Each point is reached from the start by the listed moves, each made once or not at all, plus a little noise. Is the number of moves made odd or even? Then give how often each move was made.
(in the rows, 128 means zero)

Moves:
(1): [186 124 121 128 129 109]
(2): [129 198 127 130 140 122]
(3): [138 120 197 139 142 141]
Start: [119 145 112 144 151 129]
Points:
[176 211 103 142 166 102] -> even (1, 1, 0)
[189 133 172 156 166 125] -> even (1, 0, 1)
[130 139 184 155 164 144] -> odd (0, 0, 1)

Moves:
(1): [178 120 137 133 129 134 124 117 132 125]
(2): [128 197 127 135 126 125 131 130 143 133]
(3): [109 135 190 122 138 142 125 131 139 124]
(4): [123 123 130 195 123 125 128 126 112 122]
(5): [119 134 124 129 168 127 127 122 123 114]
(6): [123 130 119 119 131 195 130 139 124 130]
(7): [125 121 132 128 131 135 175 122 126 124]
(8): [138 132 130 132 134 107 129 178 137 119]
Start: [141 139 115 127 124 164 136 117 128 147]
Points:
[120 207 179 127 136 183 184 115 152 144] -> odd (0, 1, 1, 0, 0, 0, 1, 0)
[192 122 131 203 130 151 181 147 123 127] -> even (1, 0, 0, 1, 0, 0, 1, 1)
[110 135 172 180 135 249 182 123 116 136] -> even (0, 0, 1, 1, 0, 1, 1, 0)

Moves:
(1): [202 107 128 142 133 126 117 129 133 127 134 131 125 132]
(2): [135 179 128 126 133 131 135 141 137 145 140 127 129 133]
(3): [131 134 193 130 134 130 118 127 123 134 136 130 118 133]
(4): [127 133 124 188 140 129 138 137 129 124 125 123 128 136]
(5): [124 118 114 112 196 114 137 118 126 139 139 134 130 126]
(6): [126 122 129 128 145 217 133 133 121 124 118 128 124 119]
(7): [139 120 133 111 128 130 189 142 123 134 118 113 121 122]
(8): [126 114 128 125 127 121 122 183 120 138 130 138 129 132]
(9): [118 119 131 127 133 132 121 137 195 133 119 121 126 121]
(10): [124 106 121 131 108 140 132 117 128 183 135 131 134 126]
(11): [129 117 127 132 127 132 133 126 133 123 186 136 103 124]
(12): [127 139 130 140 118 131 155 116 137 127 121 221 125 115]
Start: [101 121 121 127 135 135 115 139 111 139 139 158 176 166]
Points:
[159  36 100 172 222 228 193 153 173 206 190 154 145 148] -> even (1, 0, 0, 1, 1, 1, 1, 0, 1, 1, 1, 0)
[114  87 182 195 136 246 215 144 115 192 192 240 135 148] -> odd (0, 0, 1, 1, 0, 1, 1, 0, 0, 1, 1, 1)
[102 172 189 202 173 239 151 165 187 157 137 241 159 154] -> even (0, 1, 1, 1, 0, 1, 0, 0, 1, 0, 0, 1)

Moves:
(1): [156 118 128 122 127 129 132 122 132 123 129 147 125 140 113 117 136 119
 134 132 121 134]
(2): [130 147 113 124 137 133 128 133 125 123 128 140 136 125 123 138 131 136
 129 122 134 131]
(3): [132 138 150 117 124 131 132 128 130 134 137 124 129 131 129 136 130 124
 135 120 123 132]
(4): [129 146 145 177 136 125 113 114 120 133 120 132 134 128 129 127 114 127
 144 132 124 141]
(5): [118 124 126 124 153 127 132 126 133 118 132 122 128 136 134 132 135 124
 136 125 127 118]
(6): [121 130 128 135 120 168 124 115 134 129 119 124 130 135 114 128 109 113
 118 124 128 125]
(7): [135 133 127 143 126 131 175 121 124 143 132 117 131 128 118 131 118 136
 124 129 139 115]
(8): [139 127 126 138 135 140 128 173 132 137 130 134 136 120 128 126 123 121
 124 134 126 118]
(9): [132 135 119 132 127 120 134 130 173 131 134 140 133 131 133 134 139 131
 112 132 113 131]
(10): [139 138 120 136 127 137 116 115 123 149 138 126 121 131 138 112 113 127
 121 131 123 131]
(11): [149 133 118 139 110 126 127 118 132 112 160 146 114 119 141 143 105 120
 127 124 129 134]
(12): [108 124 129 129 138 127 136 136 117 132 121 162 119 136 151 121 135 132
 126 125 128 121]
(13): [122 111 133 131 128 128 123 118 119 136 130 128 170 130 133 125 130 131
 128 124 130 117]
(14): [132 135 132 137 122 121 129 130 120 120 130 130 130 151 117 117 132 127
 116 119 129 115]
(15): [135 137 125 142 125 149 136 128 113 110 116 117 136 136 161 118 145 132
 123 129 111 126]
(16): [135 121 127 122 126 125 124 121 119 149 116 106 124 148 139 163 124 124
 137 115 119 129]
(17): [117 131 100 146 126 133 134 129 123 130 156 127 118 138 126 137 176 111
 129 123 118 144]
(18): [131 112 134 139 131 152 120 128 131 118 136 129 124 123 121 126 133 171
 129 126 122 122]
(19): [116 130 112 115  98 123 130 142 148 124 130 133 131 137 120 118 123 131
 162 120 114 125]
(20): [116 132 125 121 127 130 118 133 122 136 136 138 125 133 140 149 126 136
 140 171 134 128]
Start: [144 114 131 134 105 160 109 143 127 152 102 135  96 130 124 125 128 104
 157 125 123 124]
Points:
[154  99  93 156  94 249 114 183 165 150  85 195 154 179 149 124 145 134
 166  98  63 102] -> odd (1, 1, 0, 0, 0, 1, 0, 1, 1, 0, 0, 1, 1, 0, 1, 1, 0, 1, 1, 0)
[152 160 103 225  60 204 137 131 104 131 175 163 135 173 144 156 157 154
 199 129 100 117] -> even (0, 1, 1, 1, 0, 0, 1, 0, 0, 0, 1, 0, 1, 1, 1, 0, 1, 1, 1, 1)
[149 150  93 170  39 191  99 132  97 153 184 153 117 184 180 131 158  87
 187 131  79 120] -> odd (0, 0, 1, 0, 0, 0, 0, 0, 0, 1, 1, 0, 1, 1, 1, 0, 1, 0, 1, 1)
[ 98 127  75 195 100 220 174 189 150 163 132 173 144 212 160 126 181  87
 159 148  84  67] -> even (0, 0, 0, 0, 1, 1, 1, 1, 1, 0, 0, 1, 1, 1, 1, 0, 1, 0, 1, 1)
[130 137 140 155 113 248 112 145 105 129  89 164 103 144 154 126 142 142
 152 106  98 111] -> even (0, 1, 1, 0, 0, 1, 0, 0, 0, 0, 0, 1, 0, 0, 1, 0, 0, 1, 0, 0)
[164 137 136 204  83 167  82 117 174 150 166 163 129 170 142 118 101 136
 192  95  83 111] -> even (0, 0, 1, 1, 1, 0, 0, 0, 1, 1, 1, 0, 1, 1, 0, 0, 0, 1, 1, 0)

Moves:
(1): [162 134 138 114 119 117 150 119 109 137 123 140 115 140 126 106 122 125
 128 125 113 118 131 134 127 123]
(2): [126 161 123 123 124 148 134 105 138 138 114 137 124 123 140 129 121 140
 128 123 135 128 135 111 135 135]
(3): [113 128 150 131 130 111 120 120 148 136 147 136 131 148 124 134 132 148
 112 106 154 129 129 132 118 101]
(4): [123 138 118 168 138 125 124 124 132 147 117 105 104 136 121 122 131 151
 126 129 139 119 127 126 113 134]
(5): [131 129 112 119 167 121 128 127 121 134 143 125 125 115 134 119 145 123
 114 136 130 147 129 114 116 134]
(6): [141 111 128 122 134 158 137 139 146 121 131 114 134 126 126 129 137 126
 115 132 126 101 149 132 107 121]
(7): [106 118 140 126 126 120 142 135 118 126 128 137 129 112 134 125 121 128
 130 122 124 117 121 126 132 129]
(8): [149 146 116 120 115 111 126 165 144 133 138 138 143 112 141 111 137 124
 122 121 138 143 125 141 124 145]
(9): [125 112 135 142 131 119 144 118 158 116 123 155 120 126 111 139 146 101
 131 133 149 135 128 135 130 138]
(10): [130 124 135 118 127 128 117 132 133 155 119 126 123 123 132 136 125 123
 126 126 123 137 136 142 122 135]
(11): [121 119 120 129 122 144 134 119 134 141 157 135 119 115 113 123 125 139
 126 126 134 126 108 145 121 144]
(12): [132 107 140 139 129 134 107 143 115 121 139 159 117 115 140 110 134 155
 143 136 130 139 135 124 143 138]
(13): [136 125 127 129 135 123 134 121 124 132 144 125 160 133 149 137 123 129
 131 122 120 121 111 136 121 132]
(14): [120 122 126 140 120 129 133 134 122 129 140 127 122 153 136 125 123 116
 120 133 122 138 127 115 128 116]
(15): [127 119 127 124 128 124 125 112 146 121 120 114 128 118 145 117 125 124
 134 126 132 125 116 124 123 125]
(16): [133 139 108 135 129 117 127 153 131 119 120 126  95 122 154 165 134 125
 133 127 133 128 121 131 135 134]
(17): [134 133 138 140 100 141 139 116 122 127 137 123 125 125 140 135 168 139
 139 141 126 137 119 132 122 128]
(18): [109 132 119 116 125 110 134 126 148 138 126 127 134 137 126 138 120 152
 143 140 110 135 140 132 128 126]
(19): [132 121 134 125 131 130 126 128 128 130 126 122 131 136 126 122 133 123
 161 115 126 131 143 123 135 129]
(20): [123 137 137 122 122 125 131 125 122 125 132 121 118 130 129 129 108 115
 135 150 142 126 125 131 121 138]
(21): [134 114 116 101 107 135 125 142 134 148 119 129 126 136 138 123 131 130
 136 120 156 108 119 119 117 137]
(22): [132 113 131 147 112 132 158 146 120 125 125 120 134 111 127 139 108 135
 107 121 146 161 136 121 126 124]
(23): [129 126 127 125 128 114 129 116 131 127 134 124 127 119 136 135 134 127
 126 124 136 118 152 127 140 131]
(24): [116 127 122 135 131 141 136 120 125 125 123 125 125 130 141 121 131 132
 128 129 127 134 122 160 136 135]
Start: [109 138 128 144 130 105 132 135 128 139 127 126 103 126 140 147 115 134
 107 119 117 140 137 117 117 109]
Points:
[ 88 135 134 171 135  83 126 104 190 184 102 160  59 114 149 154 135 181
 170 121 143 158 204 115 138 147] -> even (0, 1, 0, 1, 0, 0, 0, 0, 1, 1, 0, 1, 0, 0, 0, 0, 0, 1, 1, 0, 0, 0, 1, 0)
[ 89  90 122 144 126 143 168 111 204 152 170 171  37  63 226 157 207 180
 110 106 215 121 130 133  98 147] -> even (0, 1, 1, 0, 1, 1, 1, 0, 1, 0, 1, 1, 0, 0, 1, 1, 1, 0, 0, 0, 1, 0, 1, 1)
[140 138 155 155  85  78 162 178 134 234 123 165  97 108 204 114  89 213
  85  67 185 152 137 122  86 134] -> odd (1, 1, 1, 1, 0, 0, 1, 1, 0, 1, 0, 1, 1, 0, 0, 0, 0, 0, 0, 0, 1, 1, 0, 0)
[125 125 144 114  49 143 167 173 191 217 188 151 128  96 202 157 119 223
 105 119 194 166 139 148  53 145] -> odd (0, 1, 1, 0, 0, 1, 0, 1, 0, 1, 1, 1, 1, 0, 0, 0, 1, 1, 0, 1, 1, 1, 0, 0)
[ 95 131 128 195 108 126 135 157 191 176 184 141  79 115 158 119 181 249
 106 127 149 153 143 190  73 131] -> odd (0, 0, 1, 1, 0, 1, 0, 1, 0, 0, 1, 1, 0, 0, 0, 0, 1, 1, 0, 0, 0, 0, 0, 1)
[109  97 135 122 102  81 232 114 214 154 111 136  96 122 224 185 107 159
 127  63 186 104 166 138 106 110] -> odd (1, 1, 1, 0, 0, 1, 1, 0, 1, 0, 0, 0, 1, 0, 1, 1, 0, 1, 1, 0, 1, 1, 1, 1)
